Every row gives one point. Each copy is the shape, with its points in the same order, turned, moved and blurred by noise. Some copies are also mirrored. Which?

Shape (8 x 3)
[[ -4 -31  32]
 [  1 -29  22]
 [ 47  25  33]
 [ 18   3  -5]
 [-71   1 -19]
 [ 28  -2  16]
 [-40  27  -5]
 [  5  28   6]]
Copy 1 (8 x 3)
[[-19 -20  -9]
 [-15 -10   0]
 [  9  46 -47]
 [-10  29   5]
 [ 17  -6  78]
 [-10  30 -24]
 [ 32  25  47]
 [ 21  39   4]]
Copy 1 is: only turned
Copy 2 (8 x 3)
[[ 24 -51  -6]
 [ 16 -41  -8]
 [ 50   9 -54]
 [ 10  -3 -15]
 [  8   1  68]
 [ 27  -5 -27]
 [ 36  16  42]
 [ 35  20  -3]]
Copy 2 is: only turned
Copy 3 (8 x 3)
[[ -1 -26  22]
 [ -8 -19  20]
 [  7 -17 -49]
 [-13  11 -13]
 [ 22  56  59]
 [ -8 -16 -17]
 [ 26  43  18]
 [ 10  18 -21]]
Copy 3 is: only turned

Shape (9 x 4)
[[  2  29   4 -67]
 [  2 -29   0  56]
 [ 32  12   6  19]
 [-15  14  -1  36]
 [-47  -7  28 -24]
 [-42 -12  -9  -8]
 [-24 -35   1 -31]
 [ 45  34  13   5]
 [ 21  28  -2  10]]
Copy 1 (9 x 4)
[[ 25  43  -1 -40]
 [-10 -33  13  61]
 [ 10 -30 -12   9]
 [ 15 -21  38  24]
 [ 34  42  32  27]
 [ -2  28  41  20]
 [ -7  54  11  26]
 [ 27 -35 -25 -18]
 [ 14 -29   0  -3]]
Copy 1 is: mirrored
Copy 2 (9 x 4)
[[  8 -34  48  56]
 [-21 -18 -27 -46]
 [-25 -20 -21  16]
 [-41   9   1 -16]
 [-35 -33  64 -11]
 [ -4  -4  42 -27]
 [  8 -36  42 -22]
 [-22 -19 -27  51]
 [-10  -4 -15  28]]
Copy 2 is: only turned

Shape (14 x 8)
[[  1  24 -20  -8  -8   6  31 -33]
 [ 16  31 -14 -14  27  29 -15 -22]
 [ 23 -28  28 -14  29 -29 -27  49]
 [ 18  -1   5  63   8   7  32  85]
 [  1 -27  44  -5  20 -27  29  68]
 [-42 -16  18 -19  37 -29 -57 -21]
 [ 29  52  -6  14   0 -26 -11 -26]
 [ -4   1  40  -9 -17  10   9 -32]
 [ -7 -27 -19  20 -11  -3  -1 -32]
 [ 26  32 -16 -14 -17 -20  11 -22]
 [  1 -27  -3  13  24 -24  31  -7]
 [ 15 -20 -19  -4  29 -16  29 -35]
 [  9 -23  -4 -11  -3  57  19 -20]
 [ 11  37 -20  -8   6 -27 -17  36]]
Copy 1 (14 x 8)
[[ -9  14 -35  31 -14  10 -27  -4]
 [-13 -15 -41   3  32   4 -39   5]
 [-16 -25  20 -54  26   1  46  -3]
 [-27  18  25  26  20 -13  82  53]
 [-14   6   3 -35  -1  13  83  11]
 [ 17  -6  11 -74  13  35 -34  -2]
 [ -4   7 -16   0 -14 -44 -34   7]
 [ 42  12 -37   0   8  13   5 -25]
 [  3  33  15  12  16  23 -17 -25]
 [-15  -3 -31  19 -21 -27 -19 -20]
 [-26  38   4 -15   0  17  17 -18]
 [-42  33 -23  -7   6  21 -12 -29]
 [ -4  -3 -30  37  41  50   3 -26]
 [-18 -28   6  -6 -18 -16  -8  24]]
Copy 1 is: only turned
Copy 2 (14 x 8)
[[  4  -1  29  -4 -15   5   5  34]
 [  0   9  17 -30  19  19  -3  -4]
 [ 14  31 -85 -27  11  -2 -15 -13]
 [-41  14 -69  56 -30  54 -10  -7]
 [  8   7 -95  17 -38   3 -41  -1]
 [ -9  39 -32 -41  23 -67 -13   7]
 [-13  41   9 -40 -10  26  -7  39]
 [ 16  15  -1   7  19 -11 -44  34]
 [ 10  20  -1  22  15 -20  18  38]
 [ 16  32   8 -29 -19  16  -4  47]
 [  2  -8 -40   6 -10 -13  15  43]
 [ 16 -12 -16 -10   2 -11  24  48]
 [ 36 -17  13  31  28   1  -3  -1]
 [ -5  48 -22 -31 -39  27   9   0]]
Copy 2 is: only turned
Copy 3 (14 x 8)
[[ 45 -20   7   1 -27  -1  26 -30]
 [ 43  -2  -7  -6  27  24  20 -27]
 [-34  10  10  23  45 -26 -29  11]
 [ -7 -20 -30  -3 -13 -17 -16  91]
 [-33 -22   4  10  21 -65 -23  30]
 [-34  16 -19  -2  25  -2 -28 -79]
 [ 23  36  26 -26 -14  17  24 -10]
 [ 28 -30  27 -26  -3 -13 -23 -36]
 [  3 -21   4  18 -36  25 -17 -31]
 [ 34  17  30   6 -20  -3  21 -18]
 [-25 -36   4  15 -17  -9  14 -10]
 [ -8 -34  17  21 -11  12  35 -31]
 [ 50 -61   0  19   7  13 -17 -18]
 [ 16  46 -11  13   4 -18  10   9]]
Copy 3 is: only turned
Copy 4 (14 x 8)
[[-36  37  18  22 -10  -6  20 -25]
 [  6  38   4  31  28   8   5 -17]
 [ 37 -17 -19 -33 -22   6   6  39]
 [-26 -40 -81  23 -38  15  47  14]
 [ 11 -28 -22 -15 -44 -18  40  59]
 [ 64  18  10  -2 -18 -46 -46  -4]
 [ -6  30   0 -23   0  -2  26 -54]
 [-14 -12  35   8   6 -29  10 -11]
 [-33  12  -1   1 -13 -22 -38 -16]
 [-24  31  24 -18 -13  11  22 -32]
 [-30  23 -16  -4 -15 -30  -2  27]
 [-36  51  -6  -6   2 -21 -10  15]
 [-38   1  22  46  24   7 -14  15]
 [ 18  22 -14  -7 -41  27  27 -18]]
Copy 4 is: only turned

Shape (14 x 11)
[[-36 -20  32  37   1 -19 -20 -38  23 -24 -29]
 [ 45  46 -43  -4  12  -9 -13 -38 -32 -24 -23]
 [-23  57  37  45 -20 -33  37  43  -9  31  -9]
 [ 15  36  36 -35  -1  51  14  -4 -45  -9  -1]
 [-18 -19 -22  -7  25 -37 -34   4 -45 -16  18]
 [ 28  39  25  23  24 -30 -27   0 -44 -16  21]
 [ 43  38  -6   1   5  14   9   5  39  25 -39]
 [ 28  11   4  31  -4  28 -10   3 -25  -2 -12]
 [-12  26 -20  20  32  13  12  25  27  31  44]
 [  0  35   5  35  -6 -34 -13  30  36 -28  14]
 [ 37  33  43  -1 -12 -12  31 -14  39 -26  42]
 [ -8  45 -31 -33  23  49 -13  -4  13  49 -19]
 [-11  22  -6 -21 -42  28 -31 -22 -29   0  -3]
 [-16   3   2  50  16  53 -17  25 -29 -30 -21]]
Copy 1 (14 x 11)
[[-21 -32   3 -31  13   3 -18   4  61 -28  -1]
 [  8  35  10  10 -48 -32  -2  -7 -14 -57  47]
 [-36   3 -18 -50 -74  15 -10  54   5  44  -6]
 [  3 -14  14  31 -19 -33  21  57 -47 -18 -19]
 [ -1  11  21  44  -2  19 -43 -20   8  12  26]
 [ -6  29  37  32 -61  -4 -14  23  24 -11  -8]
 [  4  11 -29 -41 -49  -4  39  -4 -27 -37 -16]
 [  1  14  -8  -2 -32 -29 -26  14 -11 -29 -29]
 [-40  51  -3 -22  -8  49  -4  14 -37  -9 -26]
 [-47  39 -31  -7 -33  10   9   9  42   7  -4]
 [-44  35  26 -17 -13 -23  66  28  14  -1 -17]
 [ 25  10 -32 -15  -7  40  14  23 -66 -51   4]
 [ 31  11 -20  17  13 -24  -7  41 -10 -15  18]
 [-34 -10 -28  17 -15 -18 -63  23 -10 -41 -41]]
Copy 1 is: mirrored
Copy 2 (14 x 11)
[[-49  -7  39 -16 -21  33  -8 -62   5   2   2]
 [ 27 -47  23  34   5  34  22  15  11 -41 -45]
 [  5  21  28 -26 -38  80   0  46   5  37  40]
 [ 35   4 -29 -10 -50  18 -32  15  45 -26 -36]
 [ 26  -7  40 -21  41  -3  17 -23  41  19 -17]
 [ 42 -23  74  -3 -19  16 -18  20  33  -4  -1]
 [ 20  14   4   9 -37  37  18  20 -57 -32 -19]
 [ 13  20  27  17  -4  44 -33   7   6 -23 -24]
 [ 23  57  22  21 -19  -2  35  19  -1   8  29]
 [-21   3  60   3 -22   3   2  30 -25  38   5]
 [ 17 -24  14  38 -66  -6 -24   1 -20  23  23]
 [ 18  40 -30 -19 -14  12  48  27   3 -59 -11]
 [ -9 -15 -19  -8  12   9 -18  19  33 -36  -7]
 [-23  56  35  13  -7  37 -18   4  41 -16 -51]]
Copy 2 is: only turned
Copy 3 (14 x 11)
[[-29  27  -6 -12 -35  18  27  18 -27  10 -29]
 [ -1   6 -49  26  11 -62  -5   6 -29  -7  55]
 [-42  21   6  14  17  11 -71 -27  32 -25 -31]
 [ 23  21  11 -22  46 -83 -24  -7 -17  -9 -17]
 [-18 -46 -32  -6  19 -19  21 -13   0  49   8]
 [ -2  -2 -53  13   9 -43 -34  18  20  31 -15]
 [ 11  26 -12 -28   2  -7 -35  -5  -1 -60  46]
 [ -2  10   3 -12  20 -26 -36  28 -18   7  20]
 [ 43  -5  -2  -3  42  35 -20 -24  17  -3  12]
 [-10 -14 -60  -7  16  31 -35   9  -5 -28 -27]
 [ 15  31 -46 -12  46 -13   4  34  26 -51 -38]
 [ 50  -9  27 -10   5 -24 -13 -44 -26 -40  45]
 [ -1 -34  17   5  15 -54  -1  12 -48 -17  -4]
 [ -1  20   9 -26  28   1 -47   9 -60  41   0]]
Copy 3 is: only turned

Shape (17 x 12)
[[ 30  15 -32   0  32 -45 -46 -18  -4  17   2 -35]
 [-27 -17  24   0 -22  34   9 -42  16 -23   5  23]
 [-34  29 -10  41 -25 -40 -19  -4  42 -23  15 -24]
 [ -7 -31  -1  26 -14  24  23  25 -26   6 -62  39]
 [ -7  17 -20 -12 -17  16  36 -14   0 -24 -16  36]
 [ 13  26 -18  18  41 -48   9 -58  15  11 -11  43]
 [ 10 -23   6 -25  10  -6  36  -4  46 -23  18 -40]
 [-36 -24  -6 -31  22  44  35  12  50  26 -35 -24]
 [  5  20  37  31   0 -29  11   6 -24  14  -5  20]
 [ -1  39   5  54 -29  -1  22 -45  19  -7 -26  17]
 [-43  -7  47  22 -37   6 -42   7 -15  36   3  16]
 [  6  39  12  -1  10 -27 -28  -7  47   3 -25 -20]
 [-41 -37 -28  38 -17  30 -18  19  34  39 -57 -44]
 [ -7  26 -27  48  10  24  30 -24  -6 -38   6  26]
 [ 35 -11  21 -12  15 -49  38  27  39   3  -7  20]
 [ -8 -16  52  30   9 -25 -23  16 -20 -36  12  27]
 [ 31  43 -20  31  -8   3 -29 -16  44   7  24  40]]
Copy 1 (17 x 12)
[[ -6 -20  17 -22  25 -15 -48  32 -24  62  15  15]
 [  3   5 -41   0   4   1   7 -45  15 -20 -13 -34]
 [-24 -54  -8 -51  16 -22  -1  12 -21 -27 -19  15]
 [-20  66  10  -4  45  29  26 -11   5 -31  44 -16]
 [ 22  22 -27  13  10   7  13  16 -12 -32   3 -20]
 [ 14 -22 -13  -4  46 -33  -3  53   1  26  14 -57]
 [  1  15  21  -1 -35 -32 -32   3  18 -10 -38   4]
 [-22  79 -23  -2  -9 -48 -50 -10  16 -38   5   5]
 [-27 -29  12  -4  29  31  -9  22  21 -15  35 -33]
 [-18 -15 -15 -10  59   3   0   7 -22 -39 -21 -49]
 [-48 -15 -34 -49  16  41 -19 -38  20 -11  46 -16]
 [-56 -10 -22 -16   9 -14 -27  43 -17  15 -11  -6]
 [-50  62   0 -62  47 -28 -36 -33 -19 -30  15  27]
 [ 22 -16  -3  29  44 -18  17 -10 -25 -37  10 -20]
 [-23  17  38  -7 -34 -10   2  56  24  -3   6 -37]
 [-37 -36  10  -2   7  22  33 -18  38  10  29  -5]
 [-17 -32 -13 -17   0 -17  -2   8 -66   8  20 -55]]
Copy 1 is: mirrored
Copy 2 (17 x 12)
[[ 24 -30  12  32   2 -47 -34  23   6 -30  38 -26]
 [  1  15   0   7   7   0  36 -56  19  13 -41  21]
 [-14 -27 -25  35 -46 -12  24  16   2 -50  -4  30]
 [ 10  38  32  20  38  52   9  24   1  25 -13  36]
 [-12  22   7  -2   0   3  24 -15  18  39  22  39]
 [ 44  39  26 -11 -29 -31   6 -14  10 -32  55  15]
 [ 11 -26 -27 -18 -19 -19  39   2 -13  33 -15 -32]
 [  9  28 -42  30  34  24  62  -1   0  31   8 -46]
 [ 10  35  27  -5 -13  -9  -7  41  31 -15 -24  22]
 [ 29  22  21  23 -36  -3  41   2  38  -2   2  54]
 [ -3  35  -9  42  33  -4 -10   9  31 -37 -62  25]
 [  6  13   6  48 -28 -45  22  21  -7 -15   6 -10]
 [ 33 -11 -24  87  40  53  39  28  -6 -11  -6  -1]
 [ -7  -5  39 -18  -9  19  42 -17  34  -3  25  41]
 [ 23  38   0 -35  -8 -32  23  45 -40  12  -4   5]
 [-23  14  45 -12  -9  -7 -17   4 -10 -38 -55   9]
 [  7  -2  18  16  12 -62  43  -3  14 -39  26  53]]
Copy 2 is: mirrored
Copy 3 (17 x 12)
[[ 11  72  25  26  21 -11  -9  -2  -3 -28  -9 -20]
 [-25 -22 -35 -46 -23 -17  49 -18  -6   9 -25  12]
 [ 10  71 -14 -44  -1  10  28  -6 -62 -23 -47  -1]
 [  7 -52  35 -39 -31  -4   3  25 -12  -6   1  46]
 [-10   1  14 -49 -43   3  13 -37  -7  15  -1  26]
 [ 21  59  12  22 -75 -23  39  -7  -7 -22  -3  -3]
 [  2  11 -32   1   6 -12 -30 -13 -39  48 -14 -25]
 [ 55 -39  -7  -5 -11  -3 -20  -3   1  59 -51   4]
 [  4  -1 -10  14 -33  24  16   7 -45 -48   6  20]
 [ -9  33   0 -14 -48 -19  35 -13 -46 -21 -33  56]
 [  0 -24 -25 -14  23  33  47  26  -8 -50 -23  30]
 [ 61  51 -13   4  -1 -16   4 -23 -44 -13 -11  15]
 [ 43 -12  10 -32  31 -16 -11  50   0  15 -73  42]
 [-34   2  41 -30 -40 -22  37 -33 -48  -4 -32   6]
 [ 30  19 -14  15 -39  26  -7  14 -50  23  41   7]
 [ -3 -10  -6 -27 -13  12  25  11 -54 -47  26 -38]
 [  5  52  16   7   1   5  79 -16 -25   8  11  22]]
Copy 3 is: only turned
Copy 4 (17 x 12)
[[ 46  44   4  12  42 -14  13  44 -19   5  41  -1]
 [ 36 -53  -1   1 -11  -5  25  -7  53   5 -15  -9]
 [ 18  -3 -73  17  42 -46  10   7  14  27   1  -1]
 [  2 -57 -14  20 -16  61  30 -11 -24 -24 -19  26]
 [ -2 -27  -9  18 -36   8  63   7  14  13 -15  -2]
 [ 18 -41  16  -2  19 -51  61  19 -31   8  42   1]
 [-32   4  14 -22  34  11  11  14  58  29   7  -4]
 [-20  -4  35 -10  23  40  16 -22  -2   7 -58 -34]
 [ 13 -55 -23   3  10  -6   3  41 -28  21  20  36]
 [  5 -64 -47  13  -2 -37  34  24  -2 -22   1 -23]
 [ 71 -48 -40 -20  10  10 -26   8  -8   4 -38  36]
 [ 29 -13 -24  -6  57  -6  16  32 -13  32   1 -36]
 [ 21   9 -34  14  47  38  -9 -30 -19 -48 -61  -5]
 [ -5 -45  -5  56 -22 -38  32 -13   2   2  13 -10]
 [-30 -19 -10 -36  34  39  27  17 -13  39  41   7]
 [ 41 -71 -14  20  30  18  -7  12  26  29  39  55]
 [ 37 -18 -39  -1 -14 -33  15  -9 -22  20  47 -39]]
Copy 4 is: only turned
